Each row is a point. Each copy is the shape, with its points in the same order, turned, moved and blurred by noise. Is it also mirrored, or only turned?

Shape (6 x 2)
[[-1.16 -0.56]
 [ 2.49  4.76]
 [ 0.63 -2.51]
 [-0.14  0.83]
 [ 0.11 -1.45]
 [ 1.14 -1.21]]
Copy 1 (6 x 2)
[[-0.72  0.03]
 [ 4.87  3.06]
 [ 1.09 -3.44]
 [ 1.19  0.55]
 [ 1.53 -1.17]
 [ 1.66 -2.31]]
Copy 1 is: only turned
Copy 2 (6 x 2)
[[-0.24 -0.53]
 [ 3.99  4.43]
 [-2.95  0.59]
 [ 0.98  0.42]
 [-1.69  0.22]
 [-1.69  1.88]]
Copy 2 is: mirrored

Shape (6 x 3)
[[ 0.52  0.15 -0.43]
 [ 2.19 -0.17  1.64]
 [-0.75 -0.88 -0.49]
 [ 0.85 -0.59  1.69]
 [-0.77  3.60 -6.06]
 [-0.71  0.52  2.78]]
Copy 1 (6 x 3)
[[ 1.34 -0.13  0.41]
 [ 2.60 -0.46  2.70]
 [-0.33 -0.53  0.59]
 [ 1.33 -0.15  2.55]
 [ 1.79  0.72 -6.39]
 [ 0.45  1.91  3.34]]
Copy 1 is: only turned
Copy 2 (6 x 3)
[[ 1.18 -0.35 -0.14]
 [ 2.50 -0.91  2.21]
 [-0.19 -1.03 -0.46]
 [ 1.22 -1.52  2.32]
 [-0.23  5.14 -4.23]
 [-0.68 -0.84  2.81]]
Copy 2 is: only turned
Copy 3 (6 x 3)
[[ 0.25 -0.97 -0.43]
 [ 1.21 -0.07  1.74]
 [-0.56 -2.10 -0.52]
 [-0.09 -0.75  1.77]
 [ 0.51 -0.29 -7.21]
 [-1.88  0.25  1.71]]
Copy 3 is: only turned
Copy 4 (6 x 3)
[[ 0.39 -1.07 -0.96]
 [ 2.68 -1.69  1.44]
 [ 2.24 -0.69 -2.05]
 [ 2.69 -0.37  0.29]
 [-5.16 -1.43 -4.27]
 [ 2.63  1.55  0.59]]
Copy 4 is: mirrored

Shape (9 x 4)
[[-0.51 -0.24  3.24 -3.53]
 [ 0.28  5.17 -0.69  4.86]
 [-1.50 -0.07 -1.37  0.88]
 [ 0.21  2.31  2.46  1.32]
 [ 3.13  0.78 -3.17 -1.01]
 [-2.23 -1.67  0.32 -0.75]
 [-0.38  2.71 -2.69 -0.06]
 [ 0.48  0.46 -2.73  1.94]
 [-2.88 -0.39 -1.24 -0.13]]
Copy 1 (9 x 4)
[[-1.75 -2.13  4.43  0.73]
 [ 1.97  1.60 -4.38  4.34]
 [-1.50  1.32 -1.21 -0.30]
 [-0.15 -1.04 -0.36  3.15]
 [ 3.19  0.68 -0.30 -2.36]
 [-3.34 -0.09  0.84 -0.68]
 [ 1.15  3.28 -0.72  0.05]
 [ 0.20  1.22 -2.77 -0.56]
 [-3.01  2.11 -0.01 -0.30]]
Copy 1 is: only turned
Copy 2 (9 x 4)
[[-0.18  4.26  1.53 -2.74]
 [ 4.20 -0.89 -4.08  3.71]
 [-0.94 -0.65 -0.42  0.94]
 [ 3.26  1.58 -0.47  0.75]
 [-0.80 -1.44 -3.99 -2.71]
 [-1.85  0.65  1.94 -0.08]
 [-0.95  0.18 -3.80  1.04]
 [-0.18 -2.62 -2.32  0.57]
 [-2.25  0.20  0.14  1.53]]
Copy 2 is: only turned

Shape (10 x 4)
[[-1.82 -2.14  0.75  0.78]
 [-0.36 -2.98  0.62 -0.62]
 [ 0.90  0.70  0.27 -0.21]
 [ 0.67 -3.29  0.42  0.57]
 [-0.42 -2.71 -5.80  0.61]
 [-0.39  1.57  0.69 -0.07]
 [ 0.57 -1.86 -0.53 -0.41]
 [-0.35 -3.15  0.75  0.11]
 [-1.89  0.07  0.50  8.66]
 [ 0.94 -0.84 -0.25 -0.69]]
Copy 1 (10 x 4)
[[-0.37 -0.19  2.77  1.22]
 [-0.79 -2.06  2.47  0.02]
 [ 0.09  0.30 -0.49 -0.52]
 [-0.90 -1.56  2.77 -1.72]
 [-6.57  0.38  0.45 -0.13]
 [ 1.24  1.14 -0.59  0.73]
 [-1.29 -1.37  0.99 -0.46]
 [-0.78 -1.38  2.72  0.00]
 [ 0.26  6.76  5.56 -1.57]
 [-0.37 -1.24  0.10 -0.96]]
Copy 1 is: mirrored
Copy 2 (10 x 4)
[[-3.04  0.59 -0.10  1.51]
 [-2.88  0.29 -1.73 -0.02]
 [ 0.20  0.77  0.11 -0.55]
 [-1.85 -0.63 -2.59  1.16]
 [ 0.46  4.70 -3.93  2.17]
 [-0.38  0.80  1.60 -0.18]
 [-1.59  0.84 -2.02  0.03]
 [-2.79  0.07 -1.74  0.97]
 [ 0.37 -0.46  2.94  8.05]
 [-0.43  0.67 -0.78 -0.94]]
Copy 2 is: only turned
